Each point is reached from the start by the listed moves, each made 0, 1 or 2 times, or once backwards (-1), plus a little noise. Is the number of moves made odd or even? Then give how often each move was made.

Moves:
(1): [ 34 -15  -8 -28]
(2): [ -2  35 -13 -26]
(3): [-3 13 53  0]
Start: [ -1  -4 -17 -10]
Points:
[ 36 -35 -79 -39] -> even (1, 0, -1)
[ 23  64   4 -90] -> even (1, 2, 1)
[ -7   6  40 -12] -> odd (0, 0, 1)
[-34 -22   3  43] -> even (-1, -1, 0)

Moves:
(1): [19  5 -8  2 -3 -3  2 -4]
(2): [-6 25  1  7  7  1  4 -1]
(3): [ 6 -3 18  8 -6 11 -2  2]
(4): [ -7 -11  -5  29  -2 -10  -7  13]
(5): [ 7 -4  3  1 16 -7 -1  8]
(6): [ 1 -5 -6 11  7 25  0 -3]
(7): [-2 -1 -3 -2 -3  5 15 11]
(8): [ -4   2  -5  -8  -4  11 -10  29]
Start: [-7 -3 -2  2 -6 -9 13  2]
Points:
[ 29  -2 -19  20  -7 -51 -16  36] -> odd (2, 0, 0, 1, 1, -1, -1, 1)
[-46  44 -35   6 -10 -21  24  95] -> odd (0, 2, -1, 1, 0, -1, 2, 2)
[ 15  -1  41  -4 -15  16  40 -25] -> odd (0, 0, 2, -1, 0, 0, 1, -1)
[ 28 -33 -14 -10   9 -11  12  55] -> even (1, -1, 0, 0, 2, 0, 1, 1)
[ 11  19 -18  -5  19   2  10  84] -> odd (1, 1, 0, 0, 2, 0, 1, 2)

Moves:
(1): [  2  -3  -5   7  -8  -1   2 -11 -10  -4 -10   1   3]
(2): [  5 -16   6  10   1  -6   3  -5 -13  -5  11 -10 -13]
(3): [ 11 -14  -2   5   4   4   0  -9   0   5   0   0  11]
(4): [-3 19  0 -7 -1  3 -6 -3 -5 13 13 10 -3]
(5): [-10 -16 -15  -1   6  16  -2 -21 -17 -10   1   4 -12]
(6): [ 13  -8 -17  -6  17   2   2   6  12  -7  11 -11  -5]
(7): [  2  -1   6 -11  10  -1  -7   4  -1   3  -8   2  -9]
(8): [11  5  1  2 -5 18  2  2  5 12 10 15  9]
(9): [-2 11  2 -3 12 -3  4 -5  3 -2  2 -9 -3]
(10): [  3   5  -7  -5   2   4   8 -16  -4  23   4  -5  -7]
(11): [ 7 -6  8 -8  0 -2  1 10  0 -4 -7  4 12]
(12): [ -6   1   8  -4  -1   2  -9  -2  -8  -5   0 -11 -13]
Start: [-13   0  16 -20   1   4  -6  -5 -10  -6   1  -5  -7]
Points:
[  5   1  79  15 -18  12 -26 -14 -42  -2  18 -17 -26] -> even (1, 2, 1, 0, -1, -1, 1, 2, 1, -1, -1, 2)
[-42  10 -13 -51 -26  47  -8 -77 -78  31 -36  40 -30] -> odd (2, -1, -1, 1, 2, -1, 1, 0, -1, 2, 1, 0)
[  9  95  55 -64 -12  30 -14   0  -4  84  -4  57  21] -> odd (1, -1, 0, 2, -1, -1, 2, 2, 1, 1, 1, 0)
[-24 -66 -44 -20  33  48 -19 -34 -24 -54  36 -49 -66] -> odd (-1, 0, 0, -1, 2, 2, -1, 0, -1, 0, -1, 2)
[ 12 -13 -29   1  -6   9  10 -48 -36  20  24  -4 -24] -> odd (2, 1, 0, 1, 0, 1, 0, 0, -1, 1, -1, -1)
